Each row is a point. To make a cloud, some directions were put in groups of two or more. Within a group, all points are equally far from the middle, so they leave a hole (a ring in 2 directions, a hollow ball in 3). The other directions are filled evenly. Then the cloud was stretched, turned, moved and blurred a little. Count the holes, and give their numbers of directions, smallest first.

Cloud (14 x 2)
| -0.30 | -0.60 |
| -0.07 | -0.57 |
|  0.25 | -0.22 |
| -0.25 | -0.57 |
| -0.07 | -0.26 |
| -0.07 |  0.46 |
| -0.26 |  0.19 |
|  0.23 | -0.41 |
|  0.21 | -0.52 |
|  0.37 | -0.14 |
| -0.23 |  0.42 |
| -0.07 |  0.57 |
|  0.14 |  0.26 |
| -0.37 |  0.63 |
Holes: 0

Cloud (14 x 2)
| -0.58 |  0.33 |
| -0.43 |  0.49 |
|  0.00 |  0.37 |
|  0.42 |  0.32 |
|  0.01 |  0.28 |
| -0.50 |  0.31 |
| -0.05 | -0.29 |
|  0.64 | -0.17 |
| -0.48 |  0.54 |
| -0.16 | -0.15 |
| -0.19 |  0.01 |
| -0.05 |  0.07 |
| -0.06 |  0.29 |
|  0.73 | -0.27 |
Holes: 0

Cloud (19 x 3)
|  0.24 |  0.21 |  0.31 |
|  0.32 | -0.16 | -0.24 |
|  0.01 |  0.21 | -0.46 |
| -0.50 |  0.03 | -0.17 |
|  0.11 | -0.11 |  0.60 |
| -0.42 | -0.62 |  0.08 |
|  0.37 |  0.23 | -0.15 |
| -0.16 | -0.85 |  0.42 |
|  0.04 | -0.28 | -0.25 |
|  0.23 |  0.11 |  0.59 |
|  0.44 | -0.13 | -0.15 |
|  0.09 | -0.31 | -0.70 |
| -0.52 | -0.38 |  0.37 |
| -0.60 | -0.10 | -0.43 |
|  0.18 |  0.18 |  0.43 |
|  0.13 |  0.09 | -0.51 |
| -0.18 | -0.70 |  0.08 |
|  0.15 | -0.43 | -0.37 |
| -0.15 |  0.04 | -0.53 |
Holes: 0

Cloud (27 x 4)
|  0.26 |  0.45 | -0.19 | -0.34 |
|  0.84 | -0.05 |  0.13 | -0.07 |
| -0.14 |  0.33 | -0.26 | -0.45 |
|  0.57 |  0.40 |  0.38 | -0.37 |
| -0.45 |  0.02 |  0.51 | -0.07 |
| -0.17 | -0.47 | -0.21 | -0.17 |
|  0.24 |  0.33 | -0.28 | -0.36 |
| -0.17 | -0.42 | -0.41 | -0.07 |
| -0.57 |  0.24 |  0.39 | -0.55 |
|  0.46 | -0.11 | -0.39 |  0.17 |
|  0.07 | -0.42 |  0.11 | -0.18 |
|  0.33 |  0.30 |  0.49 | -0.48 |
|  0.08 |  0.52 |  0.62 | -0.35 |
|  0.08 |  0.35 |  0.31 |  0.20 |
|  0.10 |  0.47 | -0.18 | -0.35 |
| -0.16 | -0.47 | -0.26 | -0.17 |
|  0.17 |  0.47 |  0.57 | -0.42 |
|  0.72 | -0.14 |  0.23 | -0.12 |
| -0.38 |  0.15 | -0.05 | -0.62 |
| -0.20 |  0.36 | -0.06 |  0.14 |
| -0.58 |  0.33 | -0.14 | -0.11 |
|  0.26 |  0.15 |  0.43 | -0.54 |
| -0.38 |  0.48 | -0.09 | -0.14 |
|  0.76 | -0.05 | -0.06 |  0.13 |
|  0.02 |  0.57 |  0.55 | -0.12 |
|  0.00 | -0.43 |  0.11 | -0.14 |
| -0.65 |  0.23 |  0.31 | -0.53 |
Holes: 2 (2, 2)

Cloud (31 x 4)
|  0.30 |  0.04 | -0.30 | -0.61 |
| -0.45 | -0.04 | -0.67 | -0.14 |
| -0.11 | -0.14 | -0.50 | -0.61 |
| -0.32 | -0.22 |  0.04 |  0.41 |
| -0.35 |  0.54 | -0.32 |  0.32 |
| -0.41 | -0.22 | -0.71 | -0.01 |
| -0.61 |  0.10 | -0.30 |  0.20 |
|  0.29 |  0.67 | -0.09 | -0.08 |
|  0.00 |  0.17 | -0.16 |  0.53 |
| -0.32 |  0.40 |  0.34 | -0.01 |
| -0.03 | -0.56 | -0.61 | -0.06 |
| -0.51 | -0.26 |  0.21 | -0.06 |
| -0.04 |  0.66 | -0.46 | -0.14 |
| -0.04 | -0.38 | -0.57 | -0.52 |
| -0.15 | -0.19 | -0.41 | -0.63 |
| -0.05 |  0.11 |  0.33 | -0.54 |
|  0.05 |  0.11 | -0.60 |  0.42 |
| -0.44 | -0.47 |  0.02 | -0.29 |
|  0.44 | -0.17 | -0.45 | -0.23 |
|  0.33 |  0.19 | -0.41 |  0.30 |
| -0.13 |  0.42 | -0.43 |  0.46 |
|  0.19 |  0.09 | -0.04 |  0.44 |
| -0.25 | -0.21 |  0.42 | -0.06 |
|  0.33 |  0.06 |  0.01 |  0.28 |
| -0.39 |  0.22 |  0.08 |  0.44 |
|  0.19 | -0.32 | -0.54 | -0.48 |
| -0.40 |  0.43 |  0.16 |  0.25 |
| -0.58 |  0.23 | -0.13 |  0.25 |
| -0.38 |  0.48 |  0.22 |  0.01 |
| -0.22 | -0.31 | -0.78 | -0.04 |
|  0.13 |  0.31 | -0.40 |  0.45 |
Holes: 1 (4)

Cloud (56 x 6)
| -0.78 | -0.02 | -0.60 |  0.09 | -0.03 |  0.12 |
| -0.12 | -0.09 | -0.59 | -0.64 |  0.05 | -0.37 |
| -0.47 | -0.24 |  0.03 | -0.51 |  0.11 |  0.08 |
|  0.75 | -0.34 |  0.54 | -0.10 |  0.23 | -0.17 |
| -0.15 |  0.16 | -0.42 | -0.88 |  0.16 |  0.11 |
| -0.36 | -0.47 | -0.63 | -0.37 |  0.13 | -0.28 |
|  0.17 | -0.13 | -0.04 | -0.37 |  0.09 |  0.55 |
|  0.53 | -0.01 |  0.34 | -0.33 |  0.23 |  0.37 |
|  0.35 | -0.21 |  0.08 | -0.67 | -0.20 | -0.29 |
|  0.46 | -0.51 |  0.29 |  0.42 |  0.53 |  0.08 |
|  0.27 | -0.18 | -0.59 | -0.32 |  0.18 | -0.07 |
|  0.35 | -0.58 |  0.55 |  0.50 |  0.26 | -0.21 |
| -0.35 | -0.54 | -0.16 | -0.40 |  0.21 | -0.22 |
|  0.28 |  0.00 | -0.42 |  0.29 |  0.23 | -0.05 |
|  0.00 | -0.50 | -0.22 |  0.70 | -0.12 |  0.17 |
| -0.07 |  0.05 |  0.13 | -0.87 |  0.04 | -0.11 |
|  0.03 | -0.73 | -0.16 |  0.02 | -0.26 | -0.19 |
|  0.18 | -0.30 |  0.57 |  0.30 |  0.17 |  0.40 |
|  0.56 | -0.10 |  0.24 |  0.43 |  0.56 |  0.02 |
| -0.63 | -0.40 | -0.55 | -0.42 | -0.01 | -0.04 |
| -0.54 | -0.34 | -0.33 |  0.48 |  0.14 | -0.33 |
| -0.49 | -0.23 | -0.49 |  0.63 |  0.33 |  0.10 |
|  0.28 | -0.58 | -0.23 |  0.64 | -0.06 | -0.13 |
| -0.59 |  0.12 | -0.11 |  0.16 | -0.08 |  0.01 |
|  0.31 | -0.45 | -0.41 |  0.54 |  0.11 | -0.09 |
| -0.15 | -0.33 | -0.32 |  0.83 |  0.22 |  0.29 |
|  0.18 |  0.06 | -0.36 | -0.12 | -0.10 |  0.34 |
| -0.22 | -0.43 |  0.26 |  0.24 |  0.36 | -0.32 |
|  0.57 | -0.60 | -0.10 | -0.12 | -0.07 | -0.22 |
| -0.23 | -0.55 | -0.21 |  0.23 | -0.36 | -0.08 |
| -0.24 | -0.43 | -0.25 | -0.22 |  0.50 |  0.06 |
|  0.54 | -0.69 |  0.08 | -0.06 |  0.11 | -0.10 |
|  0.38 |  0.20 |  0.24 |  0.41 |  0.32 |  0.31 |
|  0.59 | -0.60 |  0.50 |  0.27 |  0.31 | -0.14 |
| -0.30 | -0.27 | -0.55 | -0.26 |  0.10 |  0.44 |
| -0.36 |  0.02 | -0.49 |  0.38 |  0.10 |  0.45 |
| -0.02 | -0.49 |  0.55 |  0.53 |  0.15 |  0.02 |
| -0.46 | -0.29 | -0.12 |  0.50 |  0.41 | -0.24 |
| -0.59 |  0.10 | -0.27 |  0.42 |  0.32 |  0.31 |
|  0.48 |  0.11 |  0.37 |  0.45 |  0.13 |  0.14 |
|  0.30 | -0.16 |  0.46 | -0.27 |  0.26 | -0.42 |
| -0.20 | -0.21 | -0.01 | -0.03 |  0.50 |  0.51 |
| -0.32 | -0.37 |  0.02 |  0.06 |  0.54 | -0.17 |
|  0.01 | -0.26 | -0.26 |  0.16 | -0.25 |  0.40 |
| -0.43 | -0.37 | -0.66 |  0.10 |  0.05 | -0.42 |
| -0.54 | -0.51 | -0.43 | -0.36 | -0.10 | -0.17 |
| -0.45 | -0.30 | -0.64 |  0.51 |  0.21 |  0.14 |
| -0.35 | -0.24 |  0.13 | -0.57 | -0.06 |  0.09 |
|  0.55 | -0.09 |  0.67 |  0.04 |  0.20 | -0.21 |
| -0.65 | -0.36 | -0.51 | -0.44 | -0.08 | -0.01 |
|  0.14 | -0.18 |  0.62 | -0.08 |  0.05 |  0.27 |
|  0.08 |  0.29 |  0.15 | -0.01 |  0.53 |  0.39 |
|  0.48 | -0.46 |  0.52 |  0.59 |  0.25 | -0.30 |
|  0.01 |  0.14 |  0.10 |  0.54 |  0.29 |  0.53 |
| -0.09 | -0.18 |  0.58 |  0.35 |  0.06 |  0.18 |
|  0.11 | -0.17 | -0.14 | -0.06 | -0.32 |  0.32 |
Holes: 3 (2, 2, 2)
